Each row is a point. Any point is a mix of the corners, with weights that add up to 1. It lies inside the corners' shape when no weight is negative. Say inside or outside, and name the corners with a negative weight.

Corners:
(1): -65  12
(2):   4 -25
(3):  0 32
Points:
-57  -4 -> outside (3)
-60  11 -> inside
14 26 -> outside (1)
-52  25 -> outside (2)

Corners:
(1): -38  95  39  36
(2): -18 -19 -40  21
(3):  23 -54 -18  33
(4):  32 -11 -46   7
(5):  19 -18  51 -53
Points:
 16 -15  68 -34 -> outside (2, 4)
-1 33 30  8 -> outside (2)
 24  -6 -34   9 -> inside
 17 -17  16 -15 -> inside
 20 -45 -16  29 -> inside
  2 -15 -24   8 -> inside

Corners:
(1): -56  11  -4  27  59 -14
(2):  42 -18  52 -76   2  40
(3):  10  35  23 -45  36   7
(4): -52  18 -15 -30 -19  62
(5): -19 -28   8 -95 -13   0
(6): -22  38  27 -24 -40  50
(7):  30  13 -25  20 -19 -21
Points:
 -6  16 -17 -13   8  -4 -> outside (2, 6)
-5 39 -1  9 -5 13 -> outside (2, 5)
-34  14  -5  -7  11   5 -> outside (2)
  0   8  11 -24  16  -3 -> outside (4)
  8  -1  28 -49   6  27 -> inside
-41  45 -13  19 -13  33 -> outside (2, 5)
 -6  -8  10 -72 -20  20 -> outside (1)
 -6   8  12 -51 -21  27 -> outside (1)

Corners:
(1): -16  11  20   9 -25   1 -39  21  -6
(2):  35  31   5  28  -6  13 -38  11 -21
(3):  -4  -2  -3 -18   9 -11 -30 -36 -30
(4):   9  12 -10 -48  -3  28  46 -11   0
(5):  18  43   2  25   9 -24 -46  52   6
(6): -23  22  14  22  31 -15  -9  23 -27
(7):  46 -95  27  17  -3  19  15 -68  24
(8):  23  14  38   4 -16 -19 -30   6 -40
(9):  13  40  -4  24 -19 -38 -15  16  -3
(10):  -4 -33 -43 -30 -22  15  46  25 -22
Points:
 18  18  18  10 -10  -7 -36   4 -13 -> outside (6, 10)
 11  11   3   6   3 -12 -25   6  -9 -> inside
 -7  38   9  20   7 -18 -44  46 -28 -> outside (4, 7, 9)
 28   6   9  18  -6   8 -22  -2 -13 -> inside
 -2  30  -2  -7  -3  -6  -3  14 -16 -> outside (7)
26 13  3 11  3  2 -2 14 -5 -> outside (1, 3)
 21   4   8   1  -2  -6  -7  -1 -15 -> outside (1)
 22 -13  -6   5  -9  -9  24   8   2 -> outside (1, 2, 3)
  2  30 -22 -14 -14   0   6  25  -6 -> outside (6, 7, 8)

Corners:
(1):   5 -17  43 -66 -54 -21  26  56  70  22 -18 -17
(2):  26  43 -46  22  -3  54  20 -33   2  44  23   2
(3):  -1  15 -44 -25  31  38 -17  44 -31  45 -11  45
(4):  13 -36  70 -73 -37   0  -5  -6  45  -2 -13 -15
(5):  21  -4  27 -53 -86 -29  33  17  37 -16  17  36
(6):  19  -5 -11  56  10  32 -28   5 -10   8  18 -48
(7): -24  14 -14 -24  29  47  -3  36 -27  11 -61  -4
(8):  24 -14 -25  25  -8  10 -19 -33  12  39 -34 -31
(9): -38  10  16 -35 -25  38 -23  10 -55  17  -1   1
(10): -26   6 -42  73   7  29 -21 -42  41  40  -8 -26
(11):  -6  24   4  -7  -7  95 -22  44 -30  19 -26  27
(12):  17  25  64 -25 -27 -15  13  25  28   9  -7   6
(13):  16  17  43 -57 -57  -9 -26  13  42 -14  17 -17
Points:
  8   8  27 -22 -25   3   3  21  26  15  -7  -5 -> inside
 -2   2  -7 -16 -21  24  -6   5   8  20 -17   2 -> outside (6, 12)
  9   5   1 -13  -8  27 -13  10   6  30  -7   2 -> outside (5, 7)
  8   3  29 -34 -21  31  -4  19   9  17 -20 -20 -> outside (3, 5, 10)
  9   2  26 -35 -35   3   1  16  32  12  -5  -8 -> inside
 14  12  16   3 -16  22  -8  -8  20   6  -8 -17 -> outside (1, 3, 9)
 -1  15 -20  12  -3  34  -4  -6   9  29  -6  -5 -> inside
 13  11  -3  -4 -32   9   2   7  17  19   7   5 -> outside (4, 7)
 -2  -1  22 -39 -38  19  -3  22  -1   7  -4  -9 -> outside (3, 10, 12)

Corners:
(1):  -7 -38   4  34  10 -38 -33   8   6  66  -2  -1 -14  -4  -8 -22  21  52
(2): -47  24 -65  14  16  -8  39  -3  37 -49  -8 -32 -27  48 -77   7 -27 -25
(3):  42 -15   7  -2 -33   0  -3  18   9  29   7 -16  16  10   1 -29  34  -4
(4): -74  17 -39  -1  16  17   9  17  18  -4 -33 -48  21  52 -22  -5   8   6
(5): -39  -8  12  16 -21   0  21  -5  22  40  28  46 -20  10  31 -30   1  42
(6): -38  43 -28  16   2 -14 -33 -19  18  37 -14  24 -20  -5  10  -4  38  30
(7): -38  -9  23  33  61  29 -36  -2  18  62   4  33 -29   6  30   4  31   9
(8):  54  37   6 -24 -47 -33  35  23   7  26  39  44  12  10 -47 -35  11   4
(9):  80  -7  26 -21 -16  -6  52  15 -24  12  47  37  25  11  -2   4  12  11
(10): -45 -12  -3  -9  20   0 -26 -17 -12  55  41  11 -29   3  15  11  27  21
(11): -73  -5 -55  -3   5  29   5  10  15 -25  -9   0 -30  14 -44 -21 -28   1
(12): -95  23  -9   7  -7  11  -4 -23   5 -68  10 -34 -31  38 -54 -25  -5 -10
(13): -40   0 -33  18   4   8 -16 -35  24 -39  -8 -30  44  27 -63  19 -20  -5
(14):  43  -4  19 -39 -32 -52  23  33 -13   8   8   4  13  34  32  -9 -27 -16
(15):  63  37  21 -36 -45  -1   5  40  -1   0  48 -14  11  -8  -4 -15 -26  -9
(16): -75 -31 -16  -6  14   1  21 -14  16 -47   0 -47   1 -15 -45 -17 -24 -22
(17): -26  15  -3  -6  35  12 -33 -45   0  70  17  -8 -43 -10  19  -4  -9  39
(18):  63   8 -12  24 -42  -7  17  27 -48  48  38  13   3  -3 -11 -21  22 -18
(19):  -6  32 -13  17  49 -20 -25  -6  19  32  44  35  -5  26  43 -42  14   1
Points:
  2   5 -10   0 -16 -10   5   8   6   6  15  -3   6  13 -17 -17   5   1 -> outside (7, 17)
 -6  16  -8   2   7 -10   0   3  10  21  23  16  -5  16  -5 -20   8   4 -> inside
 -7   6 -12   7   4  -6  -7   3   6  32  17   7  -5   8   2 -18   6   6 -> outside (9, 12)
 17   9   2  -5  -7 -12   8  10  -1  27  25  21 -13  12   3 -13   5   9 -> outside (4, 13, 16)
-18  14 -14   6  13  -7  -5  -3  10  14  18   6 -10  17  -1 -18   3   3 -> inside
 -2  -1  -1  -3  -8  -5   9  10   2  19  13   2  -8  11  -8 -11   3   9 -> outside (13, 19)

Corners:
(1):  11 -31 -55 -16 -26 -52   6  -8 -46  17  33 -23  12 -32 -35  42  26   5  33  26
(2):   0  10  15 -65  19  20 -44  43  28  -4  12 -64  37  30 -42  -5  38 -10 -16  30
(3): -21  17  33 -47  63  38 -12 -34  -1 -44 -40  43  39  58 -20 -46 -29   6  -4 -41
(4): -15 -63 -28 -17 -28 -48   7  -2 -46 -59  55 -52  10  17 -35  55  -8 -10 -22  -6
(5): -35  31  43  16  -8 -42  19  20  44 -42  10 -11 -12 -12 -28  26  38  67  58 -43
(6):   3  15  13 -32  -9  55  22 -17 -47 -43 -50  40 -32  57  35  53  48  40  18 -49
(7):  22  -1 -24  -4 -35 -54  31 -12  30   3 -17 -41  31  40   1  46  49  28 -15  23
(8):  11 -10 -28  42 -66 -31 -56  26 -24 -46  10  31  25 -27 -35 -27   6  -2 -34  55
(9):  59  18 -10 -42 -31  83  15  33 -30  32  27 -28 -34  74 -55  22 -24  24 -35 -15
(10):  -8  13  44  76  39 -19 -58  24 -66 -95 -34   5  29  60  -6   3   1 -19 -49 -38
(11): -16   8 -33 -10 -24 -54  -2  34 -35   7  56  54  35  77 -42   1 -43   6 -53 -23
(12): -25  -5  54  28  22  34 -21 -34  37  12 -18  22   0   0  19 -26  38  -6  -9   0
(13):  -8  -9  43 -13 -44  31  23 -23   0  31  42 -36 -59 -29  52 -12   8  66  60 -46
(14): -10 -36 -51   6 -57  18  36  19  24   9  29 -57   8 -54 -10  20  -5  -5  44  59
(15): -15   0  25  10  56  -7  44 -34 -11 -83  -7  -7  10  25  29  41  37  65  10 -61
(16):  28  -7  51 -29  39  71  29  -7 -17  26   2  12  -9 -31  16  -3 -50 -28  28  39
(17): -44  10  20  57 -30  16  16   9 -44  43 -23 -16 -67 -43  36 -56 -30  37  17  14
(18):  20 -68  34  52  38 -16  18   7 -46 -46  46 -77  50  74 -19  21 -31 -46  -3  32
(19): -36  24 -16 -38  23 -23   6 -20   8 -33  25  -2  -4  75  35  21  15 -21 -13 -23
(20): -31  15 -16  37 -26  36 -74 -22 -30  29 -50  -5  35   1 -13 -22 -14  62  -5  65
(21):   4 -26 -23  10 -31 -19   0 -16  -9 -29 -34  40 -13  33  31  50  17  75  26 -20
Points:
  1   5  -4  -9 -20  29  40  -9 -10  40  11 -26 -23   6   8  21   6  29  25   8 -> outside (2, 3, 4, 8, 10, 21)
 -1  -5  -4   0 -14  -3   2   5 -15 -12  12 -12  -1  17  -9  19   6  14   1   1 -> outside (3)
-12  -8   6   3 -11   2   7  -2  -3 -17   3  -9   2  11  10  16  14  26   8   4 -> outside (1, 3, 9, 10)
  0  -7  -1  -4 -10   5   0  -7 -12 -18  -9  10  -2  29   4  16   3  34   7 -14 -> inside
 -4  -6   6  -8 -10   7   8   2  -7  -9  10 -15   1  26  -3  10   3  17   1   0 -> outside (1, 10)
  0   7  16  -9   7  11  11   1  -5 -13   4  -8   0  27   1   7  14   2   2  -9 -> outside (4, 20, 21)
 -1 -13  -4   3 -15   3   6   2 -16  -7   5 -24  10   9 -12  12  -2  26  14  17 -> outside (10, 12, 19)
 -7  -6   1 -16   0  19   1  -5 -14 -15   7 -22   0  13  -2  10  -2  16  15   9 -> outside (7, 10, 11, 12)

Corners:
(1):  27  31 -23  13  10 -29 -11 -20 -21  13   6   8  30 -62   6   6  12  11 -47   2
(2):  24 -23 -28  -8   4   5   4 -39  36  -4  -4  15  10   7 -15   1   1   7  41  12
(3): -22 -34  -7 -14  21 -32   4  -7 -18   5 -25  47   9 -14  10 -15 -21  17  36  23
(4):   9 -39  20   9 -36  36  -7   0  37  26 -28 -60 -22  -3  -5  13 -42  34   1 -11
(5):  16  15   9 -58  -2  15  30  11   2  19  -3 -61 -13  14  -9   2 -51  20 -20 -22
(6): -36  -4  -6 -95  11  48  -8  39 -24 -37 -27 -31  37  -1 -25  24 -37  28  -6  24
(7):  12  -9  12  -2 -31  47 -23  18 -19 -13  62  20 -16 -75  27  20  52 -34  -7  41
(8):   7  24 -24  22 -44  15 -32  42  75  16  -5   6 -39   6 -18  -2  18  10  34  13
(9):   3 -39   7 -11 -18  -5  11 -28   8 -17  32 -13  29 -33  -4 -13  45 -13  46  37
(10):  -4  30  26  -3 -33  18  70 -29  -7  51 -28 -33 -33  30  88 -12  -5   9   8  -3
(11):  30  12 -41  13  41 -23 -53  42  22  13 -21   8  -1 -49  56  13  -5   6  40  13
(12):  -2  -7 -27 -17  49  37 -12   7  33  26  18  27  24   2  37  11  40  13  -5  12
(13): -54 -16 -13  -6  21  -8 -28   7  17 -64  26 -34  59 -28 -70  39  -4   1 -15  -6
(14):  34  15  14  16 -29 -33  25   2  27  16  -8 -57  19  -1  10   6  -6  50   5 -40
(15):  40  17   0  42  16 -19  38  18  22  47   2   1  33 -13   6  12 -28  18  -2   1
(16): -12 -37 -35  30  -3 -21 -15 -33  13  47  28  44  22  15   2  13   9 -29 -20  -8
(17):  39  14   8  53  21 -48  29  12  60  12   4  16  26   0  -3  12 -15   1 -40  17
(18):  -1 -12  19   3  18   5  -1  34 -28 -27  10 -18  23  25  18  10   2   4   4  45
(19): -11  13  -1 -24  25   3  -9  -7  19  22  15  -9 -19  -2 -35  52   9  15 -34   8
(20): -12 -20 -58  -8   2   1   8  35 -30  24 -19  11  21  -7   7  -1   8   8  28  -8
(21):  36  -2   8  -8   8  18  -9  18  31  45 -58   4   0   6  13   3 -21  -8  13 -21
Points:
  4  -5 -20  -8  20  -5  -8   9  16   8   2  10  20  -7 -11   8   2   5   5  11 -> outside (4, 7, 10, 14)
 -6  -6  -1 -15   0  12   1   8   7   1  -8 -19  12  -4  -1  13 -12  13  -1   6 -> inside
 1 -4 -9 -1 12 -4 -1  7 13  7 -4 -6 16 -1  1 11 -5 10  2  6 -> outside (7)
  5  -6  -9  -9   7   3  -7  13   9   2   1  -4  16 -13  -6  12  -3   8   2   8 -> outside (10)
 30 -12 -22  28 -12  -3   9  -8  13  42  17  26  -2 -34  33 -10  14 -10  14  15 -> outside (6, 13, 14, 18, 19, 21)
 6 -8 -3  4 -9  3 -2  9 11 17 -4 -4 -9  2 10 10 -8 -2  2 -1 -> outside (1, 6, 9, 12, 15)

Corners:
(1):  -3  40 -10 -25   5 -25 -30 -43  29  -1  22   8  48 -58 -33  60  -7   8  22  31
(2):  -8  62  12  18  -6 -41   0   6  55 -12  25 -50 -18 -33 -17  31 -16  19   0  27
(3):  -4  -8 -11   4 -65  -7  32  32  12  12 -50 -12   2 -23  51 -12  -5 -30 -50 -29
(4):  27 -29   5 -55  30  14  24 -35 -17   7  54  10  75   7 -68  12   8 -53  21 -20
(5):  33  -4  38  -7 -21  36  21 -19  22  20   6  34  27  25 -65  26  -7 -23  51  35
(6): -21 -38 -33  -5  15  -8  14  22 -21  37 -19  -2  -3  42   4 -23 -30  -9  16 -49
(7):  -9 -95 -50 -14 -56   4  21  -6 -37  13   1  -5 -16  46  -3 -58 -16  -4   8  -2
(8): -81  -6 -16 -16 -57 -29 -33   6   1  13 -52 -45 -36   4  -8 -38  31   8 -48   1
(9):  -8  31  25  24   8 -23 -29  32 -19 -11 -23 -29 -11  -1  63 -23  58  27 -55 -58
(10): -12 -61  36  -4 -12  43 -13  16 -13  30 -11  13   9 -21 -28   7 -44 -18  28 -47
(11): -25  14 -21  10 -42 -37   1  21   4 -21 -10 -31 -80  25  32 -52  -7  -7  -7 -60
(12): -31 -20  -7 -12 -17  24  19 -25  16   9 -34   0  13   8 -17 -64 -28  -5  34 -36
(13): -14  53  -1  19  37 -19 -28 -17  31 -75  63 -40  13 -27  18  30   0 -15 -23  46
(14): -11  34  22  44 -11 -33   0  13  36 -61  20 -24   7 -34  32  29  42 -20  16  25
(15): -34  48   0  -1 -30  -2 -25  61  42 -10 -33 -29 -19 -14  32  -7  44  26 -17 -13
(16): -32  11 -61  22   0  -6  14  44 -31 -19 -48 -30 -32  -4  31  17  34  29 -26 -26
(17):  -9  73  15  14 -31 -13 -25 -44  21 -17  32 -68  22 -54  56  58  38   7   3  46
(18): -38  36   4  51  16 -18 -13   8  32 -13  32 -23 -17  -8  41  60  29  52   0   2
(19):  43 -49  21 -57   8  32  26 -62  10  52  23  31  46 -20 -49  -8  -5 -75  24  -3
(20): -15  33 -40  38 -10  -4  -9  30  22 -11   6 -11  14 -15 -29 -27  35 -20 -24  -5
(21):  -8   4   4 -38  18   5  30 -17 -30  37  30  36  60 -26 -57  26 -26 -48  36  21
Points:
-16   9  -1   2 -10  -9  -7  -1   9  -4   4 -18   2 -11  -4   2  10  -4   1  -2 -> outside (3)
-18  11  -1   1 -19  -8  -4  -3   9  -5   0 -20   0 -11   5  -1  11  -2  -3  -2 -> outside (6)
 -5  -1   8   0 -12   5   2  -3   9   2   2  -3   4  -1 -12   1  -1 -11  11  -5 -> inside
-42  -2 -24  17 -42 -24  -9  38   7 -10 -41 -32 -37   2  24 -39  20  23 -34 -43 -> outside (5, 6, 13, 17, 19, 21)
-23  -2 -11  -7 -13  -9   1  12   6  17  -7  -3 -10  -6  -4  15 -15   1   0  -5 -> outside (4, 9, 12, 14, 17, 20)

Corners:
(1): -24   5  -9  16  75 -19   7 -73   4   4  -4 -12  28 -10 -19 -44  60 -28  -9  -6
(2): -38  -4 -16   9  -2 -41   7  30 -38  20  34  66 -20  -4  22  -2 -26  95  -4  11
(3):  30  17  13 -15   4 -26 -16  38 -13  49  24  61 -43   4  42  -8 -24  18  -1   1
(4):  28   5   0 -36 -35 -44  38  40  30   5  24 -13 -46   0 -17  15 -13 -37  43 -40
(5):  22  31 -19 -10  -4  -8  13  32 -21  23  18  37 -35  11  -2  18 -27  49  46   8
(6):   4 -26 -32 -11  24 -66  13  37 -60  36  10  18 -56  23  39  -1 -28  36   7  13
(7):  -1  41 -14 -10   8 -62   1  17  -4  49  14  21 -15  13  29  -6 -42  56   6  -8
(8): -25  -5 -14 -31  37  -5   5 -26  14 -17 -30  14  17  -7  10 -37  73   1  -2  19
(9):  -1  11 -11  48  26   7  27 -24  34 -13 -38 -14  19  20  27 -34  29 -21 -17 -36
(10):  -3  20   7  17  36 -46 -27  -2  20 -19 -26  33  30  38  15   2  44   5 -23  22
(11):  -9   6  -6  37  27 -29  21 -42  -8  -4 -55  21  62 -23  -9  -6  45 -48  -6  12
(12):  61 -20   9 -23  -9  -9  13  14  57   7   5 -13   0   9 -29   0 -16  -8  21 -23
(13):   1 -32  12 -34 -10  32  29   2  27   4  12  -8 -25  10 -13  31 -30 -30  36  11
(14):   7   6 -26  40   4  -9 -35 -15  29 -25 -25  -1  -3 -22  31 -16  30 -26  14   9
(15): -19  11 -39  29 -12 -41  -9 -19  27 -38 -12   9   9  -1  -9 -22  36 -33 -38   2
(16):  -6  -1 -18 -18  22 -15  -8  -8   4 -38 -13  21  49 -10   0 -10  13 -28  -2 -13
(17): -57 -16 -50  11  32   5 -41  -4  44  15 -15  -9  51 -35  21 -21  68 -64  -8 -20
(18): -11   8  -7  27   7  -8   5   6 -15   4  25   0  53   7   5 -52  27 -18  -3  13
(19):   1   2  27  -7 -38   4   6  52  27  37 -36 -31 -47  -4 -27   3 -12 -37  34 -33
(20):  41   0   5   0  -2 -55 -16  14 -54  42  17  43 -21  19  29  39   8  60  -6  -5
(21): -13  27  12 -53  -4  12  43  40  52  18  34 -35 -33 -30 -37  43   3 -13  18 -22
Points:
  1  -1  -8  -4   3 -21   8   7   2  18  -9  12 -15   1   2  -7   0   2  10 -13 -> outside (10, 14, 18, 21)
 -4   8  -3  -8   8 -15  13   5  14   7  -3   5   0  -8  -4   3  16 -11   4  -4 -> inside
 10  15  -1  11   3 -25  16  -5  20   1  -3   0   9   2 -15 -13  17   5   6 -10 -> outside (3, 6, 13, 16, 17)
 -6   6  -5 -29  -7 -18   3  43  -4  28  23  16 -26  -1  14  13 -15  17  25   0 -> outside (1, 9, 11, 12, 15)
